Each row of a before or after table is a point. One or more steps were done to the points. Then noise was added and the rows were shuffled. The steps act on how far a point lies along the listed directions, d1 being the first. What was done? A step turns or swaps two directions, mirrors them in a line or flattens them onto one, adds a multiple of one to another, or multiplies one. Angles are multiples of 10 degrees, from the lower direction toward the higher: turns from -170 to 170, lines from 10 to 170 but not 90. Use the fewest steps. Two steps may share a direction if one is a turn and the other turns, adds or multiplies; they go together, in the order done. Otherwise the lowest direction goes first.

Directions:
(1): [-16  50]
(2): [-50 -16]
Before (13 x 2):
[[-12 -58]
 [-26 -20]
 [ 45  26]
 [-13  11]
 [-24 -64]
 [ 48  30]
 [-41  29]
 [ -5  37]
 [-39 -22]
 [ -5  13]
 [ 73 -26]
 [ 44  57]
 [  6  54]]
After, 13 rows:
[[ 76   5]
 [-45 -26]
 [ 21  74]
 [ 44  34]
 [  1  -5]
 [ -3 -44]
 [ 30 -23]
 [  6 -18]
 [ 48 -22]
 [-59  25]
 [-65  16]
 [-28  -9]
 [ 55  21]]
Steps: mirror d1 and d2 in the line at 100 degrees

Directions:
(1): [ 16  29 -63  19]
(2): [-45  38  -7 -44]
(3): [ 40 -20 -17 -56]
(4): [-40 -53 -34   1]
Before, 13 rows:
[[-33  18 -48 -15]
 [ 69  75  14 -35]
 [  8 -29 -40  58]
 [ 30  -4 -43  74]
 [ 12 -86 -31 -11]
 [ 27  -9  -7  61]
 [ 20 -31  11  21]
 [ 48  50   9  32]
 [ 34  -2  -5 -15]
 [ 29  48 -76   3]
 [ 43  15  43  23]
 [ 19 -48  -2  37]
 [-55  31 -58   8]]
After (13 x 4):
[[ 13 -19 -22 -18]
 [  2 -39  30  32]
 [ 25  -7   5  19]
 [-33 -61 -17  19]
 [-35 -63 -79 -23]
 [-16   3  36 -43]
 [ 79  24  20 -22]
 [ 22 -25  58   8]
 [ -3 -54  55  17]
 [-11 -26 -38  36]
 [-33   3  61 -34]
 [-23 -67  30 -56]
 [ 36   1  19  26]]
Steps: turn d1 and d4 by 160 degrees; turn d1 and d3 by -20 degrees; multiply d2 by 0.7

Directions:
(1): [-45 -26  40   1   3  25 -21 -75]
(2): [-27  84  25   1   5  41  27   6]
Before, 13 rows:
[[  0  18 -13   7  16  -6  12  14]
 [-65 -14  58 -11  -6  35 -17 -95]
 [ -9   9  -6  -7  10   0  -5   5]
 [  4   5   4  -3  -9  -3  -3  -3]
 [ 16  -6 -12 -21  -6 -10   7  10]
 [ 11  13 -13  -3  -4 -17   8  30]
 [ 20 -10 -16 -18  -1 -20   7  17]
 [ 29 -16 -13 -12   4  -8   1  23]
 [ 27 -21 -17  -7  -3 -26  27  28]
 [ 19   4  -8  -2   4 -23   8  44]
 [ -1  22  -6  -3  18  14  12   8]
 [  4  -9   4  -5 -11 -14   6  12]
 [ 24  25 -23  12  -2 -10  10  27]]
After (13 x 8):
[[-71  23  62 -11  -2  49  -1 -82]
 [ 24 -38 -15  -9  -2 -29  22  18]
 [ 16 -14  -9 -22  -6 -10   1   7]
 [ 28  10 -27  10  -3 -15   6  27]
 [ 22 -10 -10  -2   4 -27   4  41]
 [ 14  -3 -19  -1  -3 -21   4  27]
 [ 17 -21 -15 -20  -2 -24   3   9]
 [  5 -13   4  -4 -11 -15   4  11]
 [ -8   8  -9  -5  11  -2  -6   9]
 [ 29 -26 -12 -13   3  -7  -4  15]
 [  8  11 -16  10  17 -11   8  14]
 [  4   4   6  -1 -10  -2  -2  -6]
 [  1  19 -11  -3  19  10  12  15]]
Steps: turn d1 and d2 by 20 degrees
